Each wall is flat, endless, passes through zero and stands at right angles to its row. A trip goes straight from one point to another. Which walls does it cross, in order?
In the rows, zero is written as 128.

Walls:
(1): [113 130]
(2): [126  70]
(3): [110  96]
(4): [148 155]
(5): [152  99]
Trips:
[160 121] to [107 123] => 3, 4, 1, 5
[110 169] to [105 105] => 4, 3, 2, 5
[126 185] to [ 84 110] => 4, 3, 2
[103 156] to [137 158] => 1
[162 101] to [173  82] => none
[106 120] to [144 126] => 5, 1, 4, 3

Walls:
(1): [109  94 100  80 130 154 137 100  90]
(2): [123 105 127 108 128 152 119 212  99]
(3): [126 159  80 160 147 146 147 104 146]
(4): [137 100 141 122 154 134 110 126 124]
(5): [160 100 191 178 119 105 113 119 158]
(6): [172  81 178 113 127 129  93  95 129]
(7): [124 100 139 126 118 176 126 154 150]
(8): [168 105 123 175 123  69 176 158 177]
(9): [145 173 139 147 161 109 131 118 137]
(10): [ 97 138 122 140 131 170 140 120 125]
(11): [133 104 151  83  88 131 124 129 196]
Trips:
[ 98 115  92 162  60 111 137  97 141] to [137 180  84 168 115 127 158 131  86] => 5, 11, 1, 9
[172 107 108  66 155 168 137 115 122] to [129 107 150 116 115 187 133  90 104] => 10, 2
[140 146 108 158 155 170 205 128 165] to [104 140 122 107 107  84 163  74 108] => 7, 1, 10, 8
[140  98 123 120  85 177 159 135 138] to [156 128  64 120 108 123 134 155 189] => 3, 6, 10, 1

Walls:
(1): [140 128 132 217 133 146 138 112 108 124 117 151 141 132 125 106 127 155
  64 116  72 155 136 158]
(2): [122  92 146 164 145 117 159 102 135 147 112  85 165 130  96 119  99 136
 134 160 131 135 159  94]
(3): [159 137 110 158 140 127  98 101  92 128 127 120 174 152 144 105 140  70
 116 100  59 113 102 193]
(4): [136 119 129 161 134 131 103 127 112 162 147 127 147 156 168 115  95 167
 115 117 147 147 111 131]
(5): [106 150 192  82 157  63 153 145 121 132 138 146 107 157 118 110 130 131
 165 106 105 109 201 167]
(6): [116 121 139 111 132 154 132 166 147 167 156  97 151 135 152 158 111 134
 157 108 155 139 181 175]
(7): [115 153 149 124 126 125 161 152 118 146 123 126  79 134  79 137 130 131
 107 108 128 171 161 111]
(8): [ 93  92 106 132  93 110 113 104 143 134  99  97 178  74 177 183 121 149
 134 139  85 131 144 135]
Trips:
[ 99 150 101  70 192 137 138  90  85 114 133 163 115 141 110 175 145 147
 123 179  64 105 109 111] to [131 144  79  85 192  99 128 153 106 187 156 160 107 165 109 124  85 176
 134 130  94 108  86  74] => 8, 7, 3, 4
[165 102 188 122  99 104 132 155  98 129 133 148 123 140 137 120 112 157
 138 147 149 134 135 140] to [ 97 131 170  73 100 134 122 138 126  94 116 117 179 129 110 129  81 110
  83 162 145 184 146 145] => 8, 4
[ 98 171 146 128 159 163 166 157 192  96 128  67 158 131 148 107 168 143
 156 163 106 100 151 151] to [146 127  96 156 133 152 155 143 186 140  84 132 153 165 130 130 117 151
  89 115 131 123 165 167] => 1, 3, 4, 5, 7

Walls:
(1): [ 75  86  97 129 133 121 123 164 122 117 176 101  87 157 163 143 124  93
 183 119 112  80  95 109 111 108 103 157 169 123  95 140 164 107  82 121
 120 103 104 143 114 115 134 164 126 152 115 187]
(2): [163  91 139 141 144 130  79  90 126  94 177 156  62  54 122 146 158 152
 144 109 142 171 127  87  97 158 126 139  67  84 150 143 121  93 138 144
 117  88 131  82 142 156  97 124  96 149 159 141]
(3): [107 125 125 102 117  96 124 139 111 126 123  90 124 124  95 113 146 134
 187 184 139 112 163 168 163 119 138 159 156  92  99 146 136 136 178 111
 140 171 141 115 134 148 115 146  90 119 147  95]
(4): [202 110 143 125 110 143 139 146 140 143 167  84  97 162 134 115 111 168
 111 159 152 111 118 134  86 118 124 184  93 156 149 170 117  95 123 180
 106 107 116 136 122 154 155  87 147 170 112 145]
(5): [130 129 180 144 139 123  79 118  92 130 141 130 125 134 152 151 139  97
  72 132 116  41 110 104 137 132 180 133 105 123 113 116  95 129 114 157
 173  95 137 112 128  90 146  97 134 183 137  89]
(6): [167  90 127  85 124 182 129 149 147 108 180 201 105 112  98 134  90 153
 117  88 121 119 108 153 137 144  99 181 107 149 152 171 101  78 119 138
 143 132 149 160 123 175 144  87 100 170  98 121]
(7): [ 78 117 151 157 129 172 141 118  89  98 142 109  91 139 183  90  98 117
 143 172 138  82 139 182  38 143 147  71 146 143 131 159 127 149 103 114
 123 123 110  89 135  66 147 121 183  80 111 152]
(8): [156 116 117 114 104 144 153 134 166 126 159 128  98  82 138 105 120 125
 136  81 157 114 128  75 131 132 130 133 114 209 134  95 123 117 139  97
 103 112  87 169 142 128 174 112 141 149 109 105]
(9): [119 133 137 123 154 111 133 111 121 128 137 119 112 133 188 122 149 150
 131 174 129 167 130 152 161 131 133 143 110  92 137 125 141 136 120 109
 142 124 139 121 122 114 147 139 121 102 139 157]
(10): [156 157 141 143 169 170  50 121 157 163 176  73 136 160 134 122 159  78
 146 120 144 156  97  76  58 168 135 156 129 136  89 170 123 103 142  76
 150 137 116 178 176 131 124 186 125  85 144  95]
Trips:
[122 142 111  90  93 100 114 121 169 107 162  88  84 156  92  69 190 117
 133 138 102 140 121  96 160 109 114 150 172 104 137 141 165 179 136 178
 107  96 117 134  68 151 128 133 152 144 194 154] to [167 156 126 132 134  87 114 169 150 104 116 140 113 124 107 110 183 136
 107 154 142 109 202 155 119 139 130 121 120 133 166 121  97 143 152 119
 133 100 140 116 176 156 108  96 137  79 142  99] => 1
[211 126  79 159 178 143  67  66 139  93 174 137 160 134 102 131 138  95
 136 141 129  98 119 136 133 110 151 136  86 154 154 108  80  89 148 129
 152 187 171 114 128 106 136 112 109 107  83 148] to [182 113 155 110 113 143 114 163 138 183 144 192 143 113 147  46 110  96
 128 186 114  97 171  81 150 143  92 150 128 153 104 132 142  78 150 117
 126  75 128 161  87  95  93 142 142  96 123 133] => 2, 1

Walls:
(1): [ 67 115 109  68 115 158 143  92 147 159 109 116 150 102 125 137  89 108
  93 150  67 158 126 120 137 121 127 142 175 114 104  78 126 131 110 174
  80 173 116 138 124  97 110 123  73 153 132 141]
(2): [143 161 149 101 144 127 106 165 211  88 114 118 110 123  78 164  92 101
 155 179 105  88 158 136 146 116 153 128 134 132  93 142 134 150  80 140
 179 163 166 156 123 140 195 148 122 123 148 145]
(3): [ 96 150 102 148 133 101 130 115 132 169 132 112 140 107 170  81 113 122
 129  98 136 109 127  69 140 150 129 123 148  85 149 150 121 138 125 118
 156 100 131 127 127 149  78 109 131 105 154 147]
(4): [134 151 131  92 108 120 160 138 108  99 113 120 121 137 125  92 108 146
  79 108 129 118 110 118 120  76 114 144 123 113 120 139 176 131 103 150
 142 166 135 122 132 105 108 166 134 127 215 111]
(5): [188 172 163 126 118  88 121 153 109 103 170 129 134 108 141 117 143 140
 103 135 121 109 149  65 153 122 142  81 149 143 101 154 101  65 207 150
 136  86 112 115 135 146 119 128 135 163 115 141]
(6): [118  75 110  63 125 158 118 112 121 146 139  86 132 119 130 124 160  92
 147  89 112 172 151 126 147 146  55 126  90 117 164 200 109 112 149 131
 153 123 125 164  87 126 128 104 140 130 136 187]
Trips:
[145  75 142 122 116 136 153  52 134 155 103 154  74 136 110 127 136 155
 158 139 127 119 135 139  72 126 163 103 127  99 146 101 163 164 106 161
 109  99  91 145 138 137 139  62 118 115 122 136] to [124 116 136 147 122 145  96 152 102  94 132 130 127 122 128  98 139 144
 131 140 143 103 164 140 141  59 105 147  68 133  83 121 166 145 163 117
  94 128 116  93 156 118 101 122 135 122  96 136] => 1, 4, 5
[139 101 147 147 118 115 138 103  77 149 111 168 151 191 168 118 123 101
 138 163  88 150  89 131  90 125 144  96  90 116 122 122 134 170 147 123
 148 122 122 148 129  90 109 100 104 134 154 165] to [117 131 158 143 132 129 120  94  97 177 152  99 160  97 110 103 140 124
 116 123 127 134 143  57 108 165 153 113  58 103 139  97 150 122 119 130
 129 117 135 104 105 111 161 112 172 155 129  81] => 4, 1, 5
[160  86 135 175 135 141 133 110 135  77 130 105 142  95 125 137 157 124
 160 116  67 154 151 167 102 115  99 180 113 116 118 125 145 154 120 117
 174 161  85 124 171 120 137 153  57 157 153  89] to [124 134 163 117 170  91 141 162 141 112 143 169 115 126 136 126 110 103
  87 113 130 134 119  98 144 114 127 149 141 142 120 115 149 116 122  98
  72 116  64 172 122 163 134  43 133 156  95 106] => 6, 4, 2, 5
[107 129 190 105 163 104  58 123 154 122 141 112 154 150  91 164 101 145
 107 134 150 132  93  89  91 109  78 169 108 105 121 137 144 112  75 113
 150 140 133 179 122 127 126  93  88  95 179 140] to [138  78 125 134 104 106 118 120 135  76 129 176  79 115 111 122 149  92
 111 157 148 112 143 114 107 147 146 119  94 139 114 136 112 178 134 146
 117 150 149  88 206 112 102  91 127  97  99 134] => 3, 1, 6, 4
